Each point is reached from the start by the listed moves, each made once or not at all, plus a little noise. Say if it took an odd or an even number of moves. Then give how often each move was made.
In the rows, 128 means zero.

Moves:
(1): [179 117 130 117]
(2): [132 167 132 124]
Start: [162 142 105 111]
Points:
[162 142 104 113] => even (0, 0)
[212 131 106  99] => odd (1, 0)
[166 180 109 106] => odd (0, 1)

Moves:
(1): [180 128 119 119 130 126 125 122 118 137 128 126]
(2): [128 182 130 126 133 130 154 125 121 121 123 122]
(3): [134 127 176 129 129 133 127 131 126 129 131 126]
(4): [139 128 125 183 140 130 122 116 117 120 128 126]
(5): [128 115 129 117 180 131 145 137 125 145 131 127]
(6): [129 131 124 127 131 186 118 128 145 127 132 126]
(7): [134 113 130 133 116 137 168 128 124 130 124 133]
(8): [131 129 122 135 127 126 125 164 126 124 126 122]
(9): [135 131 129 134 129 117 131 129 162 130 126 130]
Start: [137 102 156 115 134 139 145 121 120  89 116  98]
Points:
[213 129 191 162 194 158 215 146  81  99 111  83] => odd (1, 1, 1, 1, 1, 0, 1, 1, 0)
[158  82 198 123 178 201 191 169 159 105 116  95] => even (0, 0, 1, 0, 1, 1, 1, 1, 1)
[206 107 187 160 152 201 125 106 114  91 123  90] => even (1, 0, 1, 1, 0, 1, 0, 0, 0)
[164  79 196 171 191 215 181 157 112  97 119  89] => even (0, 0, 1, 1, 1, 1, 1, 1, 0)
[154 151 152 163 205 192 174 117 152  92 115  85] => odd (0, 1, 0, 1, 1, 1, 0, 0, 1)
[194 104 194 105 137 142 142 119 107  99 119  93] => even (1, 0, 1, 0, 0, 0, 0, 0, 0)
[169  95 195 188 141 202 168 149 152  79 113  93] => even (0, 0, 1, 1, 0, 1, 1, 1, 1)

Moves:
(1): [192 134 133 109 134 158 130 129 120 134 130 139 128 125 136 118 142 125
 118 129 142 114 124]
(2): [118 170 119 105 124 126 130 140 129 109 124 130 135 127 129 137 126 130
 139 129 117 110 116]
(3): [122 139 167 127 126 121 127 122 131 129 126 130 137 116 130 120 143 117
 135 130 132 129 118]
(4): [128 152 141 180 130 144 123 127 133 123 128 132 124 134 128 137 114 120
 122 128 123 132 130]
(5): [125 124 137 122 182 137 118 136 116 125 123 121 141 137 127 130 127 122
 125 130 131 143 114]
(6): [127 136 127 123 121 174 107 101 138 137 137 125 114 137 120 123 133 125
 142 140 121 147 135]
(7): [129 127 131 126 132 147 174 133 126 143 135 120 112 125 114 137 111 118
 145 140 132 119 114]
(8): [126 127 144 124 115 140 112 177 128 143 118 132 116 132 127 145 138 126
 121 128 121 121 140]
(9): [133 134 136 129 139 127 135 131 175 128 141 125 108 133 143 126 140 151
 125 126 114 129 126]
(10): [122 137 124 133 126 119 117 118 120 168 127 133 131 121 138 126 114 123
 141 128 116 120 124]
(11): [128 125 132 134 132 126 126 141 111 116 170 134 116 115 123 126 135 131
 132 121 120 127 129]
(12): [122 118 124 131 134 134 143 128 143 119 123 170 139 125 125 126 130 116
 132 123 116 118 127]
(13): [120 117 122 134 124 139 139 133 133 127 137 115 157 128 137 124 137 127
 130 131 133 112 131]
(14): [137 132 140 122 119 124 133 110 113 129 144 134 130 178 132 141 130 127
 126 128 116 120 111]
(15): [126 124 129 125 132 134 141 129 116 125 126 129 120 120 171 132 137 128
 136 130 132 133 118]
(16): [133 126 138 124 126 132 122 122 135 124 135 124 135 118 136 167 118 132
 124 116 127 130 130]
(17): [130 139 105 137 138 124 134 119 122 135 126 125 124 117 117 151 166 121
 135 132 140 115 123]
(18): [118 128 139 138 127 136 120 133 121 127 114 139 128 128 124 128 132 176
 124 155 118 120 124]
(19): [150 125 123 135 130 117 121 122 134 114 116 131 122 128 130 125 120 130
 173 135 114 116 125]
(20): [130 127 123 121 130 120 123 127 139 132 139 134 120 131 137 134 126 114
 119 157 132 123 127]
Start: [124 106 134 129 128 134 142 123 124 140 129 132 128 132 145 142 136 149
 149 104 115 103 122]
Points:
[129 136 180 184 128 150 109 177 158 171 185 146  93 120 173 199 121 165
 144  85  66  92 130] => even (0, 0, 0, 1, 0, 0, 0, 1, 1, 1, 1, 0, 0, 0, 0, 1, 0, 0, 0, 0)
[157 126 144  97 180 188 128 191 120 160  98 196 159 123 209 156 154 147
 201 166  82  21  79] => odd (1, 1, 0, 0, 1, 0, 0, 1, 0, 1, 0, 1, 1, 0, 1, 0, 0, 1, 1, 1)
[156 138 155  83 131 207 190 206 107 134 160 211  91 112 176 168 154 165
 165 162  92  38  87] => odd (1, 1, 0, 0, 0, 0, 1, 1, 0, 0, 1, 1, 0, 0, 1, 0, 0, 1, 0, 1)
[ 84 152 136 108 173 163 114 172 107 175 118 134 157 113 205 232 171 172
 159 158 101  54  83] => even (0, 1, 0, 0, 1, 0, 0, 1, 0, 1, 0, 0, 1, 0, 1, 1, 1, 1, 0, 1)
[116 148 118 191 149 178 198 145 125 105 148 173 132 109 118 181 156 166
 229 146  81  14  91] => odd (0, 1, 0, 1, 0, 0, 1, 0, 0, 0, 1, 1, 1, 0, 0, 0, 1, 1, 1, 0)
[111 151 161 159 172 249 158 175 137 128 115 173 126 147 181 181 135 146
 219 197  72  62  80] => even (0, 1, 0, 1, 1, 1, 1, 1, 0, 0, 0, 1, 1, 0, 1, 0, 0, 1, 1, 1)
[128 185 170 107 129 111 145  86 153 161 148 131 131 144 173 214 181 156
 180  95  88  58  70] => odd (0, 1, 1, 0, 0, 0, 0, 0, 1, 1, 0, 0, 0, 1, 0, 1, 1, 0, 0, 0)
[125 183 155 160 188 202 129 105 151 116 213 112 136 175 154 224 183 154
 165 102  76  88  90] => even (0, 1, 0, 1, 1, 1, 0, 0, 1, 0, 1, 0, 1, 1, 0, 1, 1, 0, 0, 0)
[195 175 197  93 126 207 169  81 176 167 147 202 106 157 162 173 142 186
 236 150  48  37  60] => even (1, 1, 1, 0, 0, 1, 1, 0, 1, 1, 0, 1, 0, 1, 0, 1, 0, 1, 1, 0)
[141 113 151 123 204 159 207 125 108 138 194 115  86 162 175 194 186 151
 183 112 112  91  52] => odd (0, 0, 0, 0, 1, 0, 1, 0, 1, 0, 1, 0, 0, 1, 1, 0, 1, 0, 0, 0)

Moves:
(1): [154 119 118 127 127 136 117 137 134 119 122 129 131 125 137 118 114 122
 128 128 130 120 125 131]
(2): [129 158 126 131 124 122 127 122 126 126 124 134 129 113 145 119 123 128
 125 142 136 132 144 125]
(3): [135 139 153 129 125 139 145 140 138 121 126 134 136 111 116 122 125 129
 128 139 112 137 131 132]
(4): [119 131 116 162 124 133 152 142 122 100 134 134 141 120 145 126 133 127
 122 120 134 123 130 130]
(5): [130 121 125 124 166 116 128 136 128 133 137 135 138 132 139 133 127 133
 139 128 126 125 128 134]
(6): [116 136 129 123 144 148 138 131 119 116 131 135 121 148 133 125 128 131
 134 139 131 118 132 128]
(7): [128 129 128 120 127 123 155 132 136 130 120 123 120 131 128 114 128 125
 119 127 140 121 128 122]
(8): [118 123 125 120 129 127 117 165 111 121 133 118 122 140 125 115 125 116
 121 127 123 132 112 128]
(9): [115 143 109 124 135 137 116 131 148 122 127 129 136 114 126 129 128 113
 131 129 130 134 124 130]
(10): [127 129 120 133 124 139 132 134 121 154 124 126 127 134 129 131 124 119
 118 131 138 134 139 129]
(11): [124 132 123 124 116 130 130 134 135 124 159 124 122 126 131 133 129 122
 131 134 135 136 135 127]
(12): [128 125 104 123 119 126 120 137 125 131 141 165 130 140 110 131 122 136
 123 135 122 127 129 130]
(13): [130 122 115 117 123 132 130 130 116 133 131 119 159 136 119 133 132 141
 132 140 128 137 133 119]
(14): [131 141 133 128 127 127 124 124 132 128 123 130 149 148 127 117 132 123
 130 131 132 128 119 132]
(15): [112 111 143 116 109 129 126 132 128 130 112 145 142 128 141 116 125 128
 138 121 129 123 117 122]
(16): [127 136 132 122 123 123 125 135 128 121 126 130 134 141 126 153 118 137
 126 117 144 133 132 128]
(17): [140 130 120 131 117 136 124 135 118 128 109 146 126 134 134 146 169 134
 142 124 116 137 131 136]
(18): [128 124 122 145 129 120 121 135 145 133 128 113 114 125 136 123 123 172
 118 124 117 154 128 143]
(19): [130 125 125 143 132 115 124 143 125 124 134 120 124 131 122 125 128 129
 175 138 142 131 114 129]
(20): [128 120 137 140 127 111 128 131 135 129 127 129 131 128 135 146 115 124
 110 171 112 136 123 123]
(21): [132 119 140 131 133 140 114 128 114 120 131 130 133 114 124 113 142 131
 113 135 156 134 119 138]
(22): [137 116 125 133 131 131 142 107 120 122 118 126 122 138 130 128 109 114
 135 119 115 169 119 121]
(23): [124 110 131 129 135 125 115 131 129 124 121 129 124 135 126 131 128 122
 132 126 124 134 156 124]
(24): [126 137 122 111 125 128 129 135 124 116 128 123 120 131 121 125 120 138
 127 130 125 128 138 173]
Start: [134 129 141 135 138 135 124 131  99 117 116 110 151 139 129 135 136  98
 147 126 130 113 138 127]
Points:
[123 104  95 118 147 128 146 168  76 127  75 167 164 200 164 143 117 153
 146 189 100 196 189 163] => even (0, 1, 0, 0, 1, 1, 1, 0, 0, 1, 0, 1, 1, 0, 1, 0, 1, 1, 0, 1, 0, 1, 1, 1)
[132  80 172 144 119 136  89 148  82 109  76 149 168 140 151 147 173  98
 144 162 129 139 144 131] => odd (0, 0, 0, 0, 0, 0, 0, 0, 0, 0, 0, 0, 0, 0, 1, 0, 1, 0, 0, 1, 1, 0, 1, 0)
[146 118 138 106 185 165 146 211  84 114 105 104 201 198 129  93 119  78
 146 162 136 118 163 126] => even (1, 0, 1, 0, 1, 1, 1, 1, 0, 1, 0, 0, 1, 1, 0, 0, 0, 0, 0, 0, 0, 0, 1, 0)
[108 145 129 143 119 165 136 191  84  54 101 106 197 103 148  79 115 128
 130 141 128 207 125 182] => odd (0, 1, 1, 1, 0, 0, 0, 1, 1, 0, 0, 0, 1, 0, 1, 0, 0, 1, 0, 0, 1, 1, 0, 1)
[137 136 131  87 153 188 114 209 101  89  75 199 197 184 128 117 146  99
 156 145 164 126 165 197] => odd (1, 0, 1, 0, 1, 1, 1, 0, 1, 1, 0, 1, 0, 1, 1, 1, 1, 0, 0, 0, 1, 0, 1, 1)
[164 159 104 139 150 161  91 249  63 102 146 146 198 188 136 124 149 154
 180 188 169 179 143 167] => even (1, 1, 1, 0, 1, 1, 0, 1, 0, 1, 1, 1, 1, 1, 0, 1, 1, 1, 1, 0, 1, 0, 0, 0)
